Each point is reached from the start by the listed moves, each made once or not at all, plus a little noise. Is the number of moves made odd or even? Then give how often each move was made.

Moves:
(1): 24  43  -11
(2): 68  -30  1
Start: -1  22  12
Points:
91  38  4 -> even (1, 1)
25  64  1 -> odd (1, 0)

Moves:
(1): 24  -47  72  -18  92  46
(2): 44  -24  -28  90  -9  -38
(3): 7  39  -4  2  3  -14
(4): 50  52  -58  53  -23  21
(5): 25  -31  -30  -19  -29  -50
(6): 9  13  22  5  -19  -9
Start: -31  6  34  -11  -12  1
Points:
43  -8  -28  66  -40  -97 -> odd (0, 1, 1, 0, 1, 0)
54  58  67  28  47  49 -> even (1, 0, 1, 1, 0, 1)
74  -3  33  3  8  1 -> even (1, 0, 0, 1, 1, 1)
-7  55  58  -3  -29  -11 -> even (0, 0, 1, 0, 0, 1)
72  19  14  10  34  5 -> even (1, 0, 1, 1, 1, 0)

Moves:
(1): 8  6  32  1  -10  -10  9  20  14  -8  40
(2): -6  11  -20  -9  -2  -20  -15  -11  26  7  0
(3): 69  21  -7  34  0  -11  -54  -19  21  5  -24
(4): 22  7  -14  0  -29  10  -9  -43  33  37  -10
(5): 14  -8  -7  -10  12  -17  2  7  -7  13  37
(6): -1  -46  39  -10  15  13  15  4  -27  -20  -3
(7): 15  -11  2  -21  21  41  -15  -10  8  0  8
(8): 14  -1  24  57  43  10  -55  6  -23  2  18
(9): 24  11  21  -4  -15  -9  -8  10  3  26  2
(10): -10  2  -11  1  10  -6  11  9  23  7  7
(11): 26  -9  -7  -12  -26  27  -22  3  16  24  8
Start: 0  19  12  28  14  -5  0  -1  19  14  -17
Points:
41  -25  85  52  87  44  -52  18  3  29  15 -> odd (0, 0, 0, 0, 0, 1, 1, 1, 1, 1, 0)
105  58  1  60  -19  -21  -59  -42  100  88  -41 -> even (0, 0, 1, 1, 0, 0, 0, 0, 1, 1, 0)
42  8  53  56  89  13  -47  30  34  28  95 -> odd (1, 0, 0, 0, 1, 0, 1, 1, 0, 1, 0)
113  -25  52  76  77  69  -121  -7  37  33  -1 -> even (0, 0, 1, 0, 0, 1, 1, 1, 0, 1, 1)

Moves:
(1): 13  -9  3  -8  -5  -1  2  -8  -4  9  10  12  4  -5  8  -7  3  13  21  6  -3
(2): -5  2  13  -6  1  1  -16  0  4  7  0  8  4  -11  1  9  -8  3  2  -12  -19
(3): 10  6  -14  10  10  -9  6  2  -4  3  3  15  -5  -1  -4  -17  0  15  -7  -4  -4
(4): -14  2  -3  -1  3  -1  5  -10  2  17  -8  8  -1  3  -3  -4  -4  6  8  10  14
(5): -7  11  -2  -6  1  7  4  -14  11  -1  13  5  13  -1  -7  11  5  1  -11  -11  9
(6): -16  -8  -6  8  -7  -10  -5  -7  0  14  24  17  -5  -20  18  8  -5  13  -10  16  1
(7): -14  1  4  -20  -6  -13  21  -11  8  -16  8  5  9  14  -2  -20  -9  -13  -8  -8  10
(8): -3  -5  11  -23  22  11  -2  18  -5  6  13  -22  0  2  -8  -5  7  4  -12  23  18
(9): 8  -7  3  5  -14  -9  6  19  -28  12  10  23  4  2  -12  -27  22  -9  -18  31  -12
(10): -16  8  1  -11  -4  -35  8  -7  -7  -11  -3  -3  -7  -18  -6  10  15  -1  5  -8  10
(11): 15  6  7  -7  -4  9  -5  22  28  -4  -5  10  4  -24  2  -9  -8  -2  8  2  7
(12): -16  -8  -6  1  -3  -7  -1  -1  -7  10  1  -14  -12  7  -7  -3  9  1  -13  5  7
(13): 15  -3  0  24  15  -32  -4  0  7  27  -4  -3  3  5  -5  -12  -8  7  9  -5  -11
(14): -13  -1  -4  1  4  -1  -12  3  0  -2  -5  -2  10  4  -4  4  8  15  -2  -4  -3
(15): -2  12  8  -1  3  7  10  -3  -7  8  -22  -19  -11  4  -22  -17  -7  9  19  5  -20
(16): 2  -3  -5  -8  -2  -12  13  12  -6  2  13  -6  -6  -4  -1  -13  -7  3  5  -1  4
(17): -1  7  11  -7  -21  -4  -6  -1  -16  0  2  -2  4  6  -18  -3  9  2  -5  17  14
(18): -3  21  -2  -5  -16  19  -10  -10  2  4  9  -18  14  14  14  -12  -16  2  -12  -8  -2
Start: -4  -23  -5  -1  8  -10  -5  -4  1  12  8  21  4  -1  9  -2  8  -1  1  -10  7
Points:
-43  -27  -11  -37  12  -49  45  9  -38  48  70  21  -7  0  -35  -88  23  23  -53  43  24 -> odd (0, 0, 1, 0, 1, 1, 1, 1, 1, 0, 0, 1, 0, 0, 1, 1, 0, 0)
-43  23  2  -28  -38  -25  -32  -15  19  15  42  30  37  -39  7  9  16  30  -26  -6  42 -> odd (0, 0, 0, 0, 1, 1, 0, 0, 0, 1, 1, 0, 0, 1, 0, 0, 1, 1)
-9  -34  8  -25  -30  -121  24  4  -48  36  44  49  26  3  -28  -75  42  16  8  15  18 -> even (1, 0, 0, 0, 0, 0, 1, 0, 1, 1, 0, 0, 1, 1, 0, 1, 1, 0)
-20  2  -18  -30  18  -6  4  18  -26  55  52  23  34  18  -18  -69  23  36  -48  22  29 -> even (0, 0, 1, 1, 1, 0, 0, 1, 1, 0, 0, 0, 0, 1, 0, 1, 0, 1)

Moves:
(1): -22  11  -6  19  -8  10  2  11  21  -4  -1  -7  -29  15  -3  -10  -11  -18  -12  10  14  39  -2  -9  -13  6
(2): -1  21  5  2  -4  17  -4  1  5  3  6  -9  12  1  10  19  7  -7  0  15  -4  -14  18  -12  -10  -12
(3): 10  16  3  -4  3  -6  21  13  -4  -6  -1  -28  8  11  6  12  -6  -2  1  12  23  -21  11  18  12  14
(4): 1  -14  10  -20  -10  -1  -2  27  -1  14  11  10  5  7  17  -11  -8  -11  11  6  0  3  -3  10  -6  5
(5): 14  -33  21  -6  3  -1  -15  -17  -7  23  17  -7  7  2  7  -10  -13  0  -1  26  -16  7  -1  31  -8  6
(6): 10  11  -4  -16  13  -5  -22  -14  13  -12  -30  5  -10  18  14  -26  12  -13  7  -19  37  22  -37  6  5  -4
(7): 9  -11  1  -4  8  4  -3  5  14  4  8  5  1  -25  -5  2  -2  10  3  -7  11  12  10  -4  6  -16
(8): -3  -10  12  -18  1  -2  -17  7  -5  11  -4  -14  5  -20  -13  0  13  -6  18  2  -15  8  -7  8  -3  26
(9): -9  -8  -27  25  9  -6  -33  11  5  30  -30  -6  -9  -11  3  5  14  15  -45  -11  -25  -29  12  -9  -1  20
(10): -14  -21  2  2  17  23  -11  5  -6  -2  14  10  4  6  -5  17  -4  6  -12  4  9  -8  -5  -14  -9  6
(11): -21  -9  4  -26  17  1  30  -14  -31  13  -1  12  23  -8  -18  -17  -2  -20  -5  17  -8  4  4  6  13  -6
(12): 28  3  -7  21  19  6  -16  3  -4  -4  -31  -7  -5  0  -9  10  -30  -6  11  4  -14  -29  12  12  -5  -3
(13): -13  -12  -7  5  -5  -10  -10  7  31  0  2  -9  17  -9  2  -8  6  -13  0  0  -13  -27  -1  16  8  0
(14): -3  -15  -4  -5  -7  2  -4  3  -9  3  8  9  -8  -3  -22  -11  20  21  5  0  1  -9  19  25  -2  -5
(15): -1  4  -12  7  -4  5  -6  7  0  -1  -8  -21  -21  -8  7  -3  -2  -9  6  6  9  -13  -2  -3  -19  -9
(16): 10  12  24  1  -1  20  -1  10  -8  -27  6  -6  -26  -3  -8  -15  3  -7  -8  -17  4  -11  -1  3  11  -1
(17): 14  -32  4  2  -9  0  -4  2  -13  -10  7  -20  8  6  -14  16  18  -11  -5  -1  -2  -6  5  11  2  -10
(18): -11  7  -12  -7  1  -18  -9  -15  10  -16  -13  -3  -7  5  -1  -12  -17  -19  -5  -12  4  0  15  4  4  12
(19): 9  -13  8  -6  11  -4  11  -13  4  -18  -9  6  1  -1  -5  -13  16  12  2  5  12  17  18  -11  -7  7
(20): 2  -1  -31  -21  30  8  12  -8  18  -2  -2  -21  -11  13  -3  9  20  -6  -2  -20  -24  -17  29  -2  5  -13
(21): -24  9  12  20  18  1  5  7  -19  17  8  -15  24  1  18  7  0  10  6  -18  -14  6  22  2  1  -4
(22): -10  3  -1  2  25  -32  -15  10  -6  18  14  -20  26  12  -20  -4  -25  1  -6  0  -9  -8  0  -24  -15  12
(23): -2  8  -17  -13  4  -13  0  23  0  -24  5  -12  -3  8  11  1  3  -5  1  28  -10  9  0  2  0  -7
(24): -14  7  2  -9  -9  18  0  -2  24  -1  -22  13  2  -5  5  -1  5  -18  -25  -12  5  -13  -16  1  -26  -6
Start: -6  3  -15  14  16  11  8  1  1  4  -12  -13  -16  14  -2  6  2  11  4  -3  3  -10  -3  16  -33  -15
Points:
3  -11  21  -8  33  62  4  9  25  -74  -16  -44  -10  10  -17  34  20  -28  -46  -22  68  -56  52  12  -50  -20 -> odd (0, 1, 1, 0, 0, 0, 1, 0, 0, 1, 0, 0, 0, 0, 0, 1, 1, 1, 1, 0, 0, 0, 0, 1)
-18  -9  27  18  102  -12  -16  -14  -62  23  -13  -57  23  23  -35  -35  -80  -29  -9  0  -52  -41  45  50  -37  3 -> odd (0, 0, 0, 0, 1, 0, 0, 0, 0, 0, 1, 1, 0, 0, 0, 1, 0, 1, 0, 0, 1, 1, 0, 0)
-24  -32  -24  -1  101  71  -121  33  70  47  -85  -92  -26  -10  43  -11  8  -64  -37  -57  -46  -108  43  66  -82  -6 -> even (0, 1, 0, 1, 1, 1, 1, 1, 1, 1, 0, 1, 1, 0, 1, 1, 0, 1, 0, 1, 1, 0, 0, 1)

Moves:
(1): 13  -18  -11  -1  -1  -4  15  -1  7  22  -6  0  15  6  -15  0  -24  -2  -7  5  -21  -18  -11  6
(2): -10  -8  18  7  6  -3  -3  -2  -21  -3  -4  4  7  7  -16  0  -18  -7  4  1  -2  11  -7  11
(3): 14  14  -2  20  8  -8  -22  10  -10  21  -10  2  8  0  -21  6  -8  12  9  14  5  -1  10  -9
(4): 5  24  3  4  -3  -1  -13  -18  8  1  0  4  3  2  -15  -11  11  -18  -10  8  -2  -14  -14  17
(5): -2  -3  -3  -28  -7  8  -3  8  17  1  -2  -18  -8  -10  8  -16  -8  -10  29  -4  9  -15  -3  -17
(6): 7  -13  -17  -8  -6  -27  -11  -9  1  4  -5  1  -6  -19  5  2  -4  15  21  -10  16  -2  -10  33
(7): 19  -27  15  18  19  -6  18  3  -7  -50  28  7  22  3  9  5  18  21  -6  11  10  3  4  -28
(8): -4  -34  -18  -1  7  -7  -2  -10  -9  -5  -25  0  3  0  5  -23  4  -3  -4  -28  -4  -14  -6  -23
(9): 16  9  18  5  35  -10  35  3  3  -11  -11  10  -18  -13  13  9  -18  6  12  3  -17  12  17  32
(10): -1  -4  1  -10  -2  12  5  12  -11  18  -2  -1  11  5  30  24  -1  6  33  -13  19  -3  -27  -7
(11): 0  -13  4  -16  9  15  5  24  9  26  -6  15  1  9  -2  6  5  -1  -26  4  2  17  -13  -3
(12): 6  2  7  15  -9  6  -7  10  9  -16  -5  -12  4  3  -16  -5  12  4  0  -10  -7  -4  -8  -1
(13): 40  1  -34  0  6  13  -19  7  -26  15  -11  24  5  -14  -23  -6  -17  -2  6  -17  3  3  -28  11
(14): 16  0  4  -9  -9  -8  -1  -12  -1  8  -17  6  -7  3  -6  -15  10  32  -27  17  -8  -4  -19  17
(15): 4  -13  -22  6  -2  -4  -23  -27  22  3  2  24  0  10  14  -2  -21  5  -8  -6  6  -14  -2  -15
(16): 6  -9  2  -8  -4  -4  -7  2  -18  18  -7  -16  7  -14  21  -13  4  7  1  2  -20  -5  7  4
(17): -15  -1  14  12  -3  18  7  -6  -15  1  -11  -5  5  -12  12  -12  22  -2  11  5  0  12  -12  -12
(18): -1  -6  -3  2  10  18  14  -15  -5  -16  -6  -16  18  16  -20  -3  16  -8  3  -11  17  7  -7  -3
(19): -23  -3  30  -2  7  -3  16  6  0  28  7  24  -12  -8  14  -20  5  12  -4  -15  24  3  -1  15
(20): -6  -5  -1  -5  21  6  19  2  5  1  1  0  8  -11  -8  5  -2  0  11  -7  -4  -13  -14  -7
(21): 9  -4  12  3  10  2  -2  -12  -8  4  2  -2  -19  19  -13  -14  -3  -1  6  -12  -2  4  8  6
(22): 7  8  -31  -7  8  8  7  23  7  -26  7  -20  -18  -4  27  18  6  7  1  5  8  16  -14  -4
(23): 2  13  -8  2  4  -24  7  22  16  -5  -7  7  1  5  -24  -12  -4  6  -2  -5  -22  19  -3  -6
(24): -6  27  -12  23  -16  4  -19  8  -8  1  -1  -25  -15  -19  10  20  5  -26  -33  -20  5  21  3  -15
Start: 6  -15  2  -1  10  8  2  -3  17  11  17  6  17  -9  -6  3  7  8  3  -9  -17  25  -2  23
Points:
31  -37  12  25  101  18  77  42  36  12  -22  25  24  -31  -15  -4  -9  52  -28  -5  -7  82  -74  -11 -> even (1, 1, 1, 0, 1, 0, 1, 0, 1, 0, 1, 0, 0, 1, 1, 0, 1, 1, 1, 1, 0, 1, 1, 1)
33  -67  64  1  64  0  92  45  9  -6  2  -6  67  -13  0  -26  -11  41  64  -43  -27  36  -42  31 -> odd (1, 1, 0, 0, 1, 0, 1, 0, 1, 1, 0, 1, 0, 0, 0, 1, 0, 1, 1, 0, 0, 0, 1, 0)
86  -32  -43  -14  35  72  -5  -39  -2  -30  7  14  27  8  13  -22  40  43  42  -28  41  19  -121  -9 -> odd (0, 0, 0, 1, 1, 0, 1, 0, 0, 1, 0, 0, 1, 1, 1, 0, 1, 1, 0, 0, 1, 1, 0, 0)
76  -108  -31  -27  51  63  2  29  -26  40  10  23  45  -3  46  -8  -30  24  46  -25  -4  32  -100  -24 -> even (1, 1, 0, 0, 1, 0, 1, 0, 0, 1, 1, 0, 1, 0, 1, 1, 1, 0, 0, 0, 1, 1, 0, 0)
75  39  -46  23  3  6  -60  -22  -13  44  -47  -19  2  -42  -102  -56  23  1  13  -40  1  64  -82  48 -> odd (0, 0, 1, 1, 1, 1, 0, 0, 0, 0, 0, 0, 1, 1, 0, 0, 1, 1, 0, 0, 1, 0, 1, 1)
34  -44  11  -3  66  -9  47  16  20  -21  10  -10  8  -26  -23  -54  52  88  58  -15  38  56  -64  11 -> even (0, 0, 1, 0, 1, 1, 1, 0, 0, 0, 0, 0, 0, 1, 0, 0, 1, 1, 1, 1, 1, 1, 1, 0)
69  -78  -5  4  93  2  26  28  5  28  -39  16  33  0  22  -32  -27  31  45  -16  -54  33  -66  -24 -> even (1, 1, 1, 1, 1, 0, 1, 1, 1, 1, 1, 0, 0, 0, 1, 1, 1, 0, 0, 0, 1, 1, 1, 0)
64  -36  -22  -3  11  16  2  9  36  89  -52  54  -16  -72  5  -34  -24  37  -25  -57  -2  34  -90  72 -> even (1, 0, 0, 0, 1, 1, 0, 0, 1, 0, 1, 1, 1, 1, 1, 0, 1, 0, 1, 0, 0, 0, 0, 1)
